Every row gives one point. Two turns around zero, p and q, are shown by what they do to some points. Where does a point land after both, in the order given? Backwards means that the second turn is done in reverse. Each puzzle has new turns, and all numbers are rounded.

Turn p:
[-27  -9] => [-22  18]
[21 21] => [29 -7]
[-30 -15] => [-28  18]
[35  3] => [ 21 -28]
Turn q:
[  1 -11] => [  0 -11]
[37 -2] => [37 -6]
[-37  14] => [-35  18]
Where do these land?
p, then q: [ 17 -24] => [-14 -26]
p, then q: [17 -1] => [  6 -16]
p, then q: [-35  25] => [ 7 42]

Turn p:
[-13  36  27] => [-28  17  33]
[ -5 -25 -33] => [  7 -16 -38]
[17 23 14] => [ 3 25 19]
[  2 -34  -8] => [ 19 -25 -15]
Turn q:
[-16  21   4] => [-23  12   5]
[16 12 31] => [-10 -22  28]
[  0  21 -18] => [-1 26  9]
[ -1 -54 -17] => [ 33 -16 -43]
Where do these land?
q, then p: [  3 -15 -31] => [ 11  30 -13]
p, then q: [13 -8 49] => [ -6 -47  20]
q, then p: [ -4  38 -21] => [-28  23  24]
q, then p: [-13 -15   2] => [  0  -4 -20]

Turn p:
[-28  33 -10] => [-19  36 -18]
[ 14 -28  23] => [  0 -33  20]
[ 34 -15  12] => [ 21 -19  27]
[-20   9 -24] => [ -2  15 -29]
Turn q:
[18 24  9] => [17 26  3]
[ 32 -15  16] => [26 -7 28]
[-13  27 -35] => [ -3  11 -45]
[-23   7  -8] => [-20   3 -15]
[-14 -43  18] => [-21 -33  29]
Where do these land?
q, then p backwards: [19 -3 15] => [23  6  5]
q, then p: [-36 -19 -16] => [-13 -19 -37]
q, then p: [20 -2 -7] => [17 -5 11]
p, then q: [ 6 40  1] => [ 0 40 -3]
q, then p: [30 22  0] => [23 19 23]
p, then q: [-39 -39   7] => [-26 -46 -18]

Turn p:
[-43  25 -18  24] => [-10  36  -7  44]
[  4 -14  -8 -31] => [ -9   1 -15 -31]
[-15  -6  31  16] => [-19  -9  28  15]
[11 -6 26 17] => [  2 -22  24   7]
[ 17 -56   3 -14] => [-23 -45 -17 -28]
[ -3  24 -21 -14] => [ 14  29 -13  -5]
[ 29  33 -13   2] => [45 11 -1 -2]
Turn q:
[-16 -15  51 -13] => [-12 -45  33   1]
[ 24  -3  -2 -21] => [ 17   1   3 -27]
[ -4  23 -27  18] => [ -2  34 -12  17]
[-28 -16 -19  13] => [-27  -2 -26  11]
[  4  31 -39   2] => [  1  49 -10   0]
[ 20 -21  36   1] => [ 23 -38  12  -2]
Where do these land?
p, then q backwards: [ 23  -4   9 -19] => [ 16 -11   6 -24]
p, then q: [ 18  -8 -41   6] => [ 13  21 -36 -14]
q, then p: [25 10 14  8] => [ 20 -20  11  -7]
p, then q: [-62  33  10   1] => [-15  25  38  52]
q, then p: [ -3 -31   8   3] => [-17 -15 -23  -4]

Turn p:
[ -8  20  14  16  -6 -49] => [ 28  37  22   4  16 -21]
[ 21 -47  32 -35 -11  29] => [-17  -5 -14 -48 -45  32]
[-10   9 -36  -6 -31 -24] => [  5   9 -26   5  10 -46]
[-9 13 39 -8  8 11] => [ -8  10  18 -21  17  28]
[-13  29  16  24  13  35] => [-25   0  14  22  29  33]
[-13 -28 -12 -13  30 -13] => [  7 -31  23 -11 -17 -19]
[ 12   1 -29  35  -9 -21] => [ 14  12  -7  41 -11 -23]
[29 14 18 -5 21 27] => [  9 -12  -5   1   5  48]
[-10 -11 -40  -7 -15   5] => [-14 -17 -24   7  -6 -31]
Turn q:
[-21  40   9  -3  -9  15] => [ -6  36  27 -15  -6  -7]
[-11   9  18   9   3  35] => [-18   6  33 -10   2  18]
[ 22 -33 -47  -9 -18 -21] => [ 30  -6 -47  37   0  12]
[  3  -4 -20 -41   4   0] => [ 28  12 -16  -4  30   4]
[-54  21  12  -7   9  18] => [-37  39  17 -19  20  -4]
[ 38 -15  -4  29  18 -25] => [  9 -47  -5  25 -14 -19]
[ 24 -18  31  22  -7 -22] => [ -5 -40  -9 -11 -32  -4]
Where do these land?
q, then p: [-18 -30   3  17 -10   6] => [-36 -12   2   8   5 -13]
p, then q backwards: [-20  -4 -16  -5  10  10] => [ 1 -8 11 13 23 -6]
p, then q: [18 67  6 13 18 20] => [-11 -31  52  32  30   3]
q, then p: [ 15 -29  -6  -8  11  27] => [-16 -24   8   8 -20  25]
q, then p: [  0  -4  21 -13  13 -15] => [ 12 -15   1 -20  -8 -14]
q, then p: [-20  27  -8  -2 -47  20] => [-10  21 -28   4  46  19]
p, then q: [ 25 -26   0  -1   4 -69] => [ 54 -16  -8 -18 -49 -11]

Turn p:
[  1 -25  24   4  19 -19  20 -13] => [  5  20  11  16 -11 -30  20 -16]
[ 38  23  10 -14 -35 -58 -25  36] => [ 15  -9   9 -39 -54   3  12  62]
[-26  -2  28  31  18 -10  26 -30] => [ -4  12  15  10 -14 -33 -13 -50]
[-11  -6 -43 -22  -9   3 -26  29] => [  4 -30   2  -6  37  12   0  41]
[-50 -14  18  -9   2 -18   0 -12] => [ -8 -11  47  -4  11 -21   9 -23]
[  1   7 -57 -16   1  20 -34 -14] => [ 33 -29 -18  -6  43  32  -8   8]
[  6 -19  30  34   1   9   0  -3] => [-10   7   5  37 -27  -2  -6 -13]
[ 18  15 -34  -6   9   1  -8  31] => [ 10   1 -21 -10  17   4 -16  40]
[ 14 -15  18   1  -6   8  25 -16] => [-12  12 -14  11 -13  -4  22 -20]
[ 15  17 -43   6 -16  47  16   2] => [-16 -14 -56  -3  25  24 -17  -2]
[ -6  19  48 -10  17  16   7 -10] => [-16  42  21  -7 -10  15  -3 -26]
Turn q:
[-21   8 -16 -24   3 -11   7 -35] => [-13  -2 -31   3  17  17 -28  17]
[ 10  21 -29  -2 -18 -28 -17 -22] => [ 22  29 -19  21  14   3 -12  28]
[-3  4 15 37 29  7  8 23] => [-18 -16  32  17 -11   4  33  -5]
[ 25  18   9 -14  30 -17 -25   4] => [ 16  -4  30  26  29  -6 -18  -5]
[-21  13 -25 -33 -32  -8   0  11] => [  6  11 -12 -30  -2 -10 -25  40]
[ -9 -64   8  20  -1  19  24  21] => [  2 -42 -16 -26 -34  -5  37 -27]
[-25  24   2 -25 -41 -21 -37 -22] => [ -6  36 -25   9  -1 -33 -46  24]
[ 10 -29   7  26  13  56  12  17] => [ -1 -15  20 -18 -40  25  25 -41]
[34  6 30 15 17  4 29  3] => [ -9   3  22  -2  28   7  34 -31]
Where do these land?
q, then p backwards: [-22  -3   4  -8  21 -25  11 -20] => [ -8 -14 -27   9 -14  24   7  17]
p, then q: [ -4 -25   7  -8 -21 -28   5 -21] => [ -5  -3 -30 -19  21  -7  24 -10]
q, then p: [  5  11 -35 -14  -9  33  15 -18] => [-12   5 -13  -8  24  48  -4   5]
p, then q: [-22 -15 -24  -7 -21  56  22  17] => [-24 -50  -7  18 -33  31  -7  15]
p, then q: [  2  28 -12   1 -20  -6  16  -2] => [ 16  -8 -16 -14   0  -1 -28  11]
q, then p: [  5 -22  -6  28  18   1  17  30] => [-29   6 -17  13  -8 -19  31 -10]
p, then q: [-16  13   8  -8   1 -23 -38 -11] => [  4   7  10 -13  11 -20  -6 -42]
p, then q backwards: [ 18 -21   2 -10  49 -26  20  74] => [-19  59  -4   7 -46 -57 -17  18]
p, then q: [ 18  33  24  37 -20   0 -69 -21] => [ 26  50   0 -19 -45 -15 -11 -55]
p, then q backwards: [ -2 -25  -8 -14   6  20 -20 -18] => [ 28   0  -7  13  27 -11   8 -11]
p, then q: [ 18  26  40   3  -5  -2  20 -10] => [-15  40 -15 -15   2  -2 -23  18]

Turn p:
[  1 -10  19  -1  19 -25 -16  -2] => [ 14   0  -9   7  14   4 -27  22]
[  6   0   9 -27  19 -17  10 -21] => [-10   1  23  -2  25  14 -21  11]
[ 14 -38  -4 -11  16  22  33  39] => [ 40  28  33 -27   5 -23  20  -1]
[-30  16 -49  33 -28  11 -39 -37] => [-44   4 -65  -1 -19  24  13 -34]
[ 42  20   8  -9  -2  13 -16  11] => [  4   5  23  23 -30 -10 -24 -13]
[-40  29 -21  27  -1  12   0   4] => [ -7 -14 -32  18  10   5  37 -26]
[ 23   9   1 -18 -21 -33 -11   2] => [ -9   2  14  15 -26  21 -14  28]
[ 23  12  17  15  -3 -27   4 -24] => [-29  -2   1  19   2 -13 -20  27]
[-37 -38  21  -8   2  45  35  29] => [ 42 -22  13 -51  19 -25  34 -14]
Turn q:
[ 17  -5 -22  22  14  30 -11  -4] => [-18   9  -4  -7  11   7  43   7]
[-45   0   3 -33   4  -1 -11  32] => [  2  -4 -34 -30 -27  11 -37  -5]
[-23  -7  40  -3 -16  24  -2   6] => [-23  16  12  -3 -36   4 -19 -20]
[-28 -27   6 -45 -31   8   5   6] => [-30 -16   4 -18 -16   8 -52  11]
[ 28   8 -17  28  49 -33  20 -34] => [ 23   9 -18  40  55 -22  29  -5]
[ 64  22  -5  21  32 -20  25  -4] => [42 30 11 34 41 -2 32 21]
[ 13 -25  14  32 -27  -5 -10  14] => [ -7 -18  20  29 -28  20  17   2]
[-11  17 -20  16 -24   9  11  -5] => [ -3 -12   8 -11 -13 -31  15  12]
[-16  17   1 -38   0 -13 -27 -12] => [ 13 -13  -1 -34  14   4 -27 -24]
Where do these land?
q, then p: [-11 -25  16  -5  16  20  29  26] => [  0 -11 -24  22 -22  14  29 -22]
p, then q: [ 25 -13  -4   1 -25  -8 -13 -24] => [  4 -22   1 -30 -25   0 -13  -6]
q, then p backwards: [ 17  14 -16 -17   2  29  22  21] => [ 13 -39  -8   1  -5 -28  14   1]
q, then p: [ 28   1 -18  14 -41 -19 -24 -16] => [ 21  -4  15 -34  14 -36 -14  26]
p, then q backwards: [ -2  10  -3  19 -20   6  -6 -48] => [-37 -32  -9  -5   2  23  -1 -15]
p, then q: [-43 -19  -2  12  33 -26  37  39] => [ 25  52 -23  26  23   5  11  43]
q, then p: [ 24  -2 -16  39  -5  25 -38 -12] => [-11 -17  32 -28  35 -23  26   5]
q, then p: [ 18   8  30 -27  11 -15  -5  -6] => [ -5  -4  -3  17  -1 -12 -38 -23]
p, then q backwards: [  9 -10 -34  -9 -12  12 -40 -30] => [-31 -14  31 -21  17  26 -19  18]
p, then q backwards: [-34  17  11  -2  50 -14  39  30] => [ 57  10 -22  14  19 -37  -1 -31]
p, then q: [-31  19  35 -23  -9 -11  -1  21] => [-33  10   3  30  -2  35   7  19]

Turn p:
[  6 -28   7   4 -13  29 -12 -15 -10] => [  6 -15 -27 -27  15  -1  14  -9 -14]
[ -6  18   6  10  -5 -39 -14 -24  28] => [-17  -1   3  42  20  -2   5 -11  32]
[ 49  16  -6 -16  -2  21 -35   8  17] => [  8  28 -54  13   7  10 -14  25  -7]
[ 25  -6   7  37  23 -26  16   1  40] => [-9 28 12 11  5  7 44 23 39]
[ -1 -19   5  -6  15  31 -11   4   6] => [ -7  -2 -12 -26  14  -5   0  21 -15]
[ 32 -22   1   1  -9 -10  13  13   2] => [ 22  11 -12 -16 -14   5  11   4  25]
[ -1  35 -38 -22  -2 -18   1 -50 -20] => [-10  26  -3  35  -6 -31 -18 -54 -15]
[-60   7   6  22   4   7 -15  48 -31] => [ 20 -50  51   6   2   9 -13  26 -36]
[-20  30 -34 -20 -30 -10  43   8  -4] => [-11  -9  12  19 -64 -11 -18 -22  -2]
[-43 -28  -8 -28  37  -9   6  22 -12] => [  0 -10  45 -31   5 -36 -30  17   0]
[ 19  -4  53  17 -18  25   9 -15 -16] => [ -2  -7 -15 -27  14  54  19 -22  -6]
Turn q:
[ -6  -6  33 -17 -34 -35  37 -36  15] => [ 16   5 -19 -31 -27 -30  38  16 -43]
[ 20 -34   8  25  27   8  -5 -32 -43] => [ 12  12 -30  33  19 -40 -23 -35   0]
[-27 -33 -21  12  46 -45 -21  -8 -19] => [ 15 -40   7   5  31 -46  13 -29  38]
[ 38  34  29 -26  30  13  -2  18   9] => [46 34 -1  1  6 46 -5  7  9]
[ -4  -6  36  -2  20  -8  33  18 -12] => [ 34  24  12  13 -22 -22   9  12  11]
[  7  33   6  22 -13  19 -33   0  24] => [-31  26 -10 -27  16  31  -8   3  12]
[-13  -2   0 -13 -37 -28 -35  26  22] => [-10 -21  31 -55   7   2 -11  16  -5]
[-22  29 -22 -24  12  27   8   2 -14] => [ -8 -10   5  38  14  26  14  28   2]
[ -8 -41 -20 -14  -9  10   6  -3  24] => [-13 -18  28   4 -10  -2   9 -29 -29]
[ -3  13 -12  26 -32  18  17  13 -16] => [-34   2 -10  11 -27  -1 -21  22   2]
[ 18  13 -37  12 -11  21  -7   1   9] => [-28 -13 -13   6  -5  34 -16 -11   1]
Where do these land?
p, then q: [ 41   5  53  32  -2 -46 -16 -34  -6] => [ -8  42 -25  33  -6  44  42 -40  12]
q, then p: [ 12 -19 -45 -32   7  33   1  13  20] => [ -3 -19  -9 -37  30  18  32 -17 -30]
p, then q backwards: [-15 -10  14  -1  13  -6 -30 -23 -21] => [ -1 -19  -1 -15  12   0 -40 -14  -8]
q, then p: [-24  11 -41 -55 -12   8  26  20  29] => [ 11 -32   2 -66 -15  35  20   2 -12]
p, then q backwards: [-18 -30  30  17  -6  -8  12  16   4] => [-17  13 -18 -13   6 -29 -14  21  21]
p, then q backwards: [ -9   4   5  27 -27   8 -15 -12   6] => [ -6   4 -31 -14  12  -1   8 -25   1]
q, then p: [  1   9 -19 -25   2  32  37  -6  -7] => [ 21 -16   5  -6 -15  18  38  -1 -28]
p, then q backwards: [  2   0 -46 -13  -8  -4  14  18 -19] => [ 15 -28  20   3  -9 -14  36  12 -13]
q, then p: [  0  12  16  -6   0  16 -18  29  -9] => [ -4   2  -4   8  16  23 -13  28  -9]
q, then p: [ 10  18  33  55  32 -34 -12 -21   4] => [-39  35 -13  40 -25 -36 -13   3  26]
